Each row of a before or after table is a point. The points were changed in one or more steps. Then noise was added and the rows were shuffled. The steps act on how far a point lies along the listed directions, d1 being the first. Name the steps. A step turns or swaps two directions, mirrors them in a line or flattens them onto one, adds a multiple of one to another, or multiplies one. Angles are multiples of 10 degrees, from the lower direction toward the higher: turns from -170 to 170, lines from 10 to 170 but not 90. Use the fewest steps. Two steps may share a direction if one is a turn and the other turns, adds or multiplies; they go together, in the order done. Otherwise the lowest direction goes first.

Directions:
(1): [-12.2  27.1 -10.0]
(2): [ 15.4  -3.1 -27.2]
(3): [24.5 15.4 12.1]
Before (10 x 3):
[[-2.5  4.8  3.6]
 [-2.2 -5.3 -0.1]
 [-3.5 -2.9  5.2]
 [ 3.4 -1.8  5.2]
 [ 7.7 -0.5 -6.1]
 [-2.3 -2.0 -5.5]
 [-8.6  2.5 -1.9]
 [-0.4 -1.3  3.9]
 [-6.3  2.1  4.1]
 [ 2.1 -5.0 -3.8]]
After:
[[-2.8  6.0  3.3]
 [ 6.7  1.5 -6.7]
 [-5.8  0.9  4.8]
 [-0.2 -0.8  3.8]
 [-3.0 -4.4  5.8]
 [-1.1 -5.0 -4.6]
 [-1.1 -8.0  0.9]
 [-6.7 -1.4 -0.4]
 [ 2.5  0.4  4.2]
 [ 2.7 -6.5 -3.3]]
Steps: add 0.7 times d3 to d1

Directions:
(1): [ 10.8 -16.3 -15.3 -26.3]
(2): [ -6.1  -8.6  31.1 -15.2]
(3): [-28.7 -19.7  -8.5   5.3]
(4): [-18.3  24.1  -6.1 -18.9]
Before (8 x 4):
[[ 1.0 -0.9 -3.7 10.7]
 [ 0.6  4.9 -3.4  7.3]
 [-1.3  3.4 -2.2  5.3]
 [ 2.9  2.2  5.3  3.0]
 [-1.4  4.0 -3.4 -4.1]
 [-5.3  0.6 -0.4  6.0]
 [ 1.3  8.0  0.1 -5.7]
 [ 2.6  1.5 -7.2 -7.3]]
After, 8 rows:
[[-5.2  7.1 -5.9  4.1]
 [ 0.5  5.1 -3.6  7.2]
 [ 8.8 -2.3  2.6  2.2]
 [ 7.3 -4.6 -5.5 -2.5]
 [-5.4  0.6 -0.4  6.0]
 [ 5.0 -4.2 -1.3  2.3]
 [ 0.7  5.2  4.4  0.4]
 [-1.0  2.8 -1.9  5.6]]
Steps: multiply d4 by -1

Directions:
(1): [-31.6  -4.9  23.1 -14.9  -1.5  13.5]
(2): [  7.2  30.4  12.8 -21.6   8.6 -16.9]
Before (8 x 6):
[[  9.3 -11.0 -15.5  12.1  -1.0   1.2]
 [ -1.7   0.6   3.8  -2.2   0.3  -2.5]
 [ -3.3   1.4   4.2  -1.6  -0.9  -2.4]
 [ -2.1  -0.7  -0.6   1.1   0.0   0.1]
 [ -2.9   0.8   2.8   0.9  -2.8   1.4]
 [ -4.2   1.5   3.2   0.7  -0.9   2.5]
 [  3.6   2.0  -3.2   3.1  -1.6  -4.6]
 [ -5.7   0.8   4.0  -2.7  -1.0   2.6]]
After, 8 rows:
[[  4.1   2.2  -3.4   3.1  -1.1  -4.8]
 [ -4.7   1.4   3.1   0.5  -0.7   2.5]
 [  3.0 -12.0 -10.7   8.7  -1.4   4.0]
 [ -5.0   0.8   3.9  -2.5  -1.1   2.5]
 [ -3.0   0.7   2.7   1.0  -2.5   1.4]
 [ -2.6  -0.6  -0.2   0.8   0.1   0.8]
 [ -2.1   1.5   3.4  -1.3  -1.0  -2.8]
 [ -0.6   0.7   3.0  -1.4   0.3  -2.8]]
Steps: add -0.5 times d2 to d1

Directions:
(1): [ -6.3 -10.9  25.7   2.3 -27.3  19.9  10.1 -23.5]
(2): [ -3.6 -17.2 -23.4   5.8 -32.9 -21.4  10.9   8.8]
(3): [-35.4  22.1   5.4 -20.9  -5.4  -2.4  14.1  13.3]
(4): [-26.0  10.6 -13.7  30.4  -3.7   9.2 -23.7  -8.0]
(5): [-11.2 -18.8  31.1   7.5   2.4 -20.9 -18.9  17.8]
(6): [  0.8 -14.7  -6.1  -4.8  -5.3  35.0  -6.6  32.4]
Before, 14 rows:
[[ 6.9  0.3 -6.2  1.8  2.0 -5.4 -2.7  4.1]
 [ 5.5 -3.8 -1.3  1.0  0.6  0.3 -4.4  4.8]
 [-3.8  1.0 -2.8 -3.0 -0.7 -3.5 -1.8  6.9]
 [ 1.3 -2.3  1.1 -0.9  2.5  4.9 -3.6 -0.1]
 [-1.3  4.2  0.9 -1.0 -0.7  2.2  3.3 -6.5]
 [11.9 -8.0 -1.7 -1.1 -0.6 -4.1 -0.7  5.4]
 [-6.0  3.7  0.6 -3.2 -1.1  9.4  5.2 -1.8]
 [-2.2  6.0  3.8 -5.3  5.8 -1.8  1.1  6.6]
 [ 1.6  2.5 -1.5 -6.1  1.6  2.8  4.0  3.5]
 [-4.1  5.5 -5.7 -2.7  2.3  3.3  1.1 -0.2]
 [11.9 -4.5 -8.0  0.6  5.2 -4.5 -0.7  0.4]
 [12.9 -4.5 -4.1  0.6  1.7 -1.4  0.0  5.9]
 [ 1.5  4.6  9.0 -8.2  4.2  9.3  4.3 -2.1]
 [-1.6  1.3 -1.6 -4.1  2.5  6.8 -3.0  3.1]]
After (14 x 8):
[[ -0.7   5.8   2.4   0.2   6.7  -3.6  -2.0   1.4]
 [ -1.5   2.2  -3.0   1.9   3.3   4.0  -6.2  -2.5]
 [  4.0   2.2  -6.0   0.9   1.6  -5.9  -1.9   4.5]
 [  2.5  -2.5   0.0   3.6   3.2   3.3  -5.9  -4.2]
 [ -4.4   3.2   0.0   0.2  -0.7   8.3   3.4  -4.5]
 [ -2.1   6.2  -3.0   0.9   1.9  -1.5   0.5  -4.1]
 [  4.6   2.8  -5.4   7.5   1.8  -7.5  -3.2  -2.7]
 [  1.5  -0.3  -2.0   5.0   0.8  -2.9  -6.2   0.0]
 [  3.2   0.7   1.3  -3.3  -0.7   4.7   4.2  -3.3]
 [ -1.8   3.6  -5.7  -3.3   2.6   4.4   1.2   0.9]
 [  7.5  -1.0  -8.3   2.5   5.1  -7.0  -1.4  -2.4]
 [  1.4   0.6  -3.2   5.5  -0.8 -10.7  -3.4  -3.3]
 [  5.1   3.9   6.2   3.6   5.9   5.3  -2.5 -13.2]
 [ -7.6   3.5  -2.6  -2.8  -1.0  -4.9  -1.5   6.0]]
Steps: add 1 times d2 to d3; swap d4 and d6
